Each row is a point. The points of each table are mixes of a few directions, plus a little noise. How many directions does each table use, and how many do they share? Where both have some left over, give the other angles between the two spaces (their principal angles), to ten degrees, smallest first.

First:
[[ -7  10]
 [ 40 -60]
 [-12  19]
 [  9 -14]
 [-14  22]
 [-15  23]]
Second, 5 rows:
[[  3   3]
 [ 16  15]
 [ 31  29]
 [ -4  -4]
 [-46 -43]]
Directions: first 1, second 1, shared 0; angles 80

First:
[[  2   0   1  -1]
 [ 25  -7   4  -9]
 [-53  15  -8  20]
 [ 34 -10   5 -13]
 [-31   9  -5  11]
 [-34  10  -5  13]
 [ 21  -6   3  -8]
 [ 36 -10   6 -14]]
Second, 8 rows:
[[ 13   0 -20 -23]
 [ -4   0   6   6]
 [ 11   0 -16 -19]
 [  9   0 -14 -16]
 [  0   0   1   1]
 [  9   0 -15 -17]
 [ -5   0   7   9]
 [-33   1  51  60]]
Directions: first 1, second 1, shared 0; angles 60

First (10 x 8):
[[  4  -5   9  13  -4   9  -2   1]
 [  8 -10  18  25  -9  18  -4   2]
 [-17   6 -19  24  22 -32  -7  21]
 [  7   1   3 -30 -10  12   7 -15]
 [-12   9 -18  -6  14 -23   0   7]
 [ -3   5  -8 -18   2  -7   3  -4]
 [  5   4  -2 -37  -8   7   8 -16]
 [  0  -1   1   5   0   0  -1   2]
 [  8 -16  24  54  -7  20  -9  12]
 [  0   6  -8 -31  -1  -3   6 -10]]
Second:
[[ -1   4  -6  16   6  -1   1   2]
 [ 25   1  16 -60 -31  46  18 -43]
 [ -3  -3   1  -1   1  -6  -3   5]
 [ -2   4  -6  16   7  -2   1   3]
 [  1   3  -2   6   2   2   2  -1]
 [  0   0   0  -1   0   0   0   0]
 [-12  -8   0   8   8 -24 -12  20]
 [ -8  -2  -4  15   8 -15  -7  14]]
Directions: first 2, second 2, shared 1; angles 70

First:
[[ 30   6 -19  -1  18  15  16 -20  28]
 [-35  -7  22   1 -21 -18 -19  23 -33]
 [ 30   6 -19  -1  17  15  16 -19  29]
 [ 27   6 -17  -1  16  13  14 -18  25]
 [-25  -5  16   1 -15 -13 -14  17 -24]
 [-47 -10  30   1 -28 -24 -25  31 -45]
 [ 21   4 -14  -1  13  11  11 -14  21]]
Second:
[[-26 -12  13  -5 -21  13  27  26  29]
 [  2  -7  10  -5   9  18  12  -1  22]
 [ 36  24 -27  11  24 -34 -50 -38 -60]
 [-12   4  -6   4 -20 -17  -4  11 -15]
 [ 12  18 -22  10  -2 -35 -35 -14 -50]
 [ 10 -10  14  -8  22  29  15  -8  32]
 [  5   5  -7   3   2 -10 -11  -6 -15]
 [-10 -13  15  -7  -1  24  25  12  35]
 [-16  -9  10  -4 -12  12  20  17  23]]
Directions: first 1, second 2, shared 0; angles 40

First:
[[-32 -16  39 -53 -46 -19  26   2   4  17  30   9]
 [-16  -6  12 -40  -4 -36   1   1 -22 -10   1  28]
 [ 21  38 -32  29 -28 -12  19  -8  33   0  -7 -57]
 [  8  18 -18  18   8   0  -5  -1  -3  -5  -9   8]
 [-10  -5  33 -24  -4   2   0   0 -32   0  -8  60]
 [ -4 -12  -9  13  26  18 -16   6   1   3   8   5]
 [  8  -1   9  31   2  49   0   0  10  17   1   2]
 [ 16  -9  12  -3   3  -3   1  -6  -3 -10 -18 -24]
 [  9  -5 -45  29  45   0 -26   6  12 -12   1 -32]]
Second:
[[-16 -13 -33 -22 -13 -21  -8  11   3  34  29 -26]
 [ 27  13   7   6 -15  11  16  -1   4 -34   0 -12]
 [-30  -7 -28  18  48 -14 -22   2  19   2   5   0]
 [ -2 -11  -7 -48 -33 -19   3  15 -24   8  30   8]
 [ -7   6  25  20  23  11   6  -8  14 -30 -12  21]
 [ -9  -9  -5 -38 -43 -14  13  11   2  20  37 -18]
 [ 12   6  36  28  15  26  -6 -19 -20  16 -56  30]
 [  3  11  30  37  13  25  10 -16  22 -11 -27   2]
 [ 11  -2 -36 -22 -24 -16   0  14  -2   4  30 -33]
 [ 11   5  11  21  28  11 -12  -9 -18  -9 -36  27]]
Directions: first 5, second 5, shared 3; angles 60, 90

First, 8 rows:
[[ -8  43 -16  23 -12 -21  -5 -22  24   3 -20 -13  -4 -11 -17  -6 -11 -18]
 [  0  15 -15  10  16 -13  23 -29  19  17  -1  -7  -6  24   0   5   3 -27]
 [ 15 -34  22  -9 -27  29 -16  32 -50 -39   8  13  12 -17  14   7  20  26]
 [-14   8 -44  33  45 -31  30  -4  30   6  10 -21  26  24 -25  16 -56 -60]
 [ 16 -20  38 -30 -37  31 -39  23 -34 -13 -10  20 -19 -28  14 -14  35  51]
 [ 14  -2 -13   4  19  -8  -2 -15  13  22 -12  -1 -20  23  -9   1  -7 -31]
 [-22 -19  -7 -12  33  -7   5  25  18  13  18  -3  15  -1 -10  -4 -42   6]
 [ -3   8  34 -20 -38  20   5 -10 -19 -10   7  11  -5 -15  31  -7  57  52]]
Second, 9 rows:
[[  1 -22  24  41  25 -19  21  -3 -31  18   1 -12 -17 -21  29  25   9 -17]
 [  1  35 -22 -21 -21  18 -12 -19  31 -32 -11  -4   1  19 -11 -10  16  34]
 [  3 -31  19  31  21 -11  31   5 -33  27  10 -10 -19 -10  18  22  -2 -17]
 [  5  17 -41 -55 -32  33 -10   1  39 -17   3  15  17  44 -47 -26 -18  32]
 [  7 -20  16  31   4  -9  17  -5 -25  25  -6  -5 -21 -21   4  19  -3   9]
 [  1 -26  25  22   9 -24 -12  14 -23  31  -7  15   6 -39   1   5 -20 -19]
 [ -1 -10  34  40   8 -29 -14  -1 -25  19 -18   2  -7 -53  19  13   3  -8]
 [  1  22 -43 -44  13  17 -16 -10  49 -48   7   8  39  57 -10 -11   6  -4]
 [-18  35 -12 -46 -29  24  -4  18  19 -24  21  -7   3  25  -3 -37  11 -10]]
Directions: first 5, second 5, shared 1; angles 40, 70, 80, 80

First:
[[-10  -3  -9  14   1  -7  15  -2  -7   2  -2  -4   3 -10   1  14  13  -4
    5   5]
 [ 20 -10  15  -2  -7  15  -8   9   8  -2  15  -1  -4  30   4 -14 -16  -5
  -17 -14]
 [ 14 -14   4   7   1 -11  21  -1  -5 -13   0  -1  -5  -2 -14  -3 -22  14
    0 -11]
 [ -3  -5  -3  10  -1  -2  10   1  -3   1   2  -4   1   1   2   7   6  -5
    0   0]
 [  4  -7  -2   7   3 -13  18  -3  -6  -8  -5  -1  -2 -11 -12   2 -10  11
    5  -3]
 [-43  35 -26 -12  12 -13 -15 -15  -5  14 -27   7   9 -50   4  20  41   1
   29  34]
 [-14  28  -5 -29   7  -1 -31  -8   5   5 -16  11   2 -23  -1  -7   7  10
   13  15]
 [ 15  -7  11  -4  -3   7  -5   4   4  -5   7   1  -4  16  -2 -11 -16   3
   -9 -11]
 [ 20 -22  16  16 -14  24   1  16   7   3  29 -10  -1  51  17  -6  -5 -24
  -28 -19]
 [ -9  10  -4  -7   2   0 -10  -2   1   4  -5   3   2  -8   3   2   9  -1
    5   7]
 [  7  -5   4   1  -1   0   3   1   0  -3   3  -1  -2   5  -2  -3  -8   2
   -3  -5]]
Second:
[[-34  10  -3   6  13  -4   6  -4  -5  22  -7   2  -2 -33   9  19  30 -13
   -1  15]
 [ 10  -6   3   2  -7   8  -3   5   3  -2   9  -3   1  20   5  -4  -4  -5
   -6  -6]
 [ 25 -14   0   7 -12   3   6   4   1 -16   9  -6   3  29  -4  -8 -18   5
   -1 -12]
 [ 24  -8   0  -1  -9  -1   1   1   2 -18   4  -2   2  20  -8 -11 -22  12
    3 -10]
 [  5   2   2  -6  -1   2  -7   1   3  -2   1   1   0   4  -1  -6  -5   3
    0  -2]
 [-28   2 -10  15  11 -14  22  -6 -11  12 -10  -1   0 -35   0  23  24  -6
    6  13]
 [ 21 -10   6   2 -12  13  -8   8   6  -7  14  -4   2  36   5 -11 -11  -6
   -9 -11]
 [ 15   1   6 -12  -5   8 -15   3   7  -6   4   2   0  18   0 -13 -13   4
   -3  -6]
 [-37  23  -5 -13  22 -16  -2 -12  -5  17 -23  11  -5 -60  -5  12  20   7
   12  20]]
Directions: first 3, second 3, shared 2; angles 30

First:
[[-35  -3  23   1  13  -3 -14  -8  34  16   2  10 -10  23   3  16 -34 -11
    1   3  -4  -3   9  -4 -21  19  -7   2  15   5 -14   5]
 [  8  -7   9   4  17  -6  -9 -13   1   2 -10 -10 -14  -8 -10   0   1   0
  -19   2   0  -3  -8  -4  16 -12 -14  17  -7  -1  -3   2]
 [ -8 -21   9 -18  15 -20  14 -26  15   9  -1   8 -18  17  21   7   9  -4
    2   6 -24   6  46   9   0  31  17  19  12  10  -1  23]
 [ 27  26 -34  12 -25  29   9  32 -39 -23   0  -4  25 -34 -17 -24  15  10
    9 -10  26   8 -40  -7   3 -35  -9 -19 -14  -8  10 -15]
 [  6   3   9  16  10   8 -16  -4  -3  -2 -14 -13 -16 -20 -15   1 -13  -3
  -19   5  15   4 -25 -13  14 -24 -31  17 -12  -7  -8  -3]
 [  2  11  -5   9 -60  10   5  26 -24  -8  13  -4  16   6  33  20   5  -1
   23  19   8   5  18   6   0  12  24 -32  -8 -17   6 -17]
 [  8  10  -8  -3  -9  -9 -11  26   3   2  21  -1  46  20 -23  -7  12  12
    5 -21  -3 -38 -35  14  -8 -11  25 -47   0   0  15 -37]
 [ -7 -18  -2 -20  39  -8  23 -34  14   4 -12  15 -29  -3   6 -13   6  -5
   -2  -4 -18  21  36   0  -5  20  -5  42  15  18  -5  42]]
Second, 11 rows:
[[  5 -18   9 -12  -7 -18   4 -14   6   5   9   0  -1  18  19  10  11  -2
    1  11 -22 -13  28  14  13  24  28   2  -3   2   3  -1]
 [-18  -7 -13 -16  30  -1  -6 -12  19  24  -3   6  13  10 -33  -7   2 -12
   -3 -12  -4 -11  -7   9 -28   6  -4   1  23  17 -15  -6]
 [-13 -22 -14 -22  28  -2 -18 -27  27  34   5   3  22  15 -43  -8  -1 -26
   -9   0 -14 -36 -14  20 -17  15   6   6  15  22 -27 -26]
 [ 14  -3   3  -7   7 -14  28  -4 -12 -16  -7   3 -20  -5  28  -5  23  18
    3  -7  -9  24  34  -2  11   4   7  13   1  -1  21  34]
 [ 10  27  20  29  12 -13 -27  29   0 -16  -2 -17   0  -8 -22  -1 -13  27
  -22 -25  14  -5 -57 -25  17 -50 -23 -23 -19 -18  17 -14]
 [ -3  -1   9   0  -7   6  27  -1 -11 -13 -11   8 -24  -3  40   7   5   7
   13   6   8  31  44  -3  -7  12  -6  14  11  -3  13  37]
 [-27   4 -13   2 -20  29 -16   6   8  20   5   6  21   5 -16   8 -25 -28
   14  16  16 -10 -13   5 -31  12  -6 -13  12   3 -29 -27]
 [ 32   2  11  17 -19  17  20   0 -31 -37 -13  -4 -32 -35  37  -8   1  12
   -3  17  16  25   9 -15  39 -16 -19  32 -28 -13  18  29]
 [  3  39  -8  23 -15 -12 -19  44 -10 -14  14 -12  21  -4 -22  -2  -4  23
   -1 -27   3   3 -51 -22   4 -35   4 -49 -17 -18  11 -27]
 [  0  -8  19   2  -7  -2   4  -5   1  -3  -3   0 -13   7  25  12  -3   2
    1  11   1   2  22   3   6   9   1   8  -1  -4   7  11]
 [ -2 -13 -22 -16  -1   9   4 -16   2  14   5   6  13   0 -13  -9   6 -20
    6   9 -10 -10   6  14  -7  19  12   8   5  13 -18 -10]]
Directions: first 5, second 6, shared 3; angles 30, 30
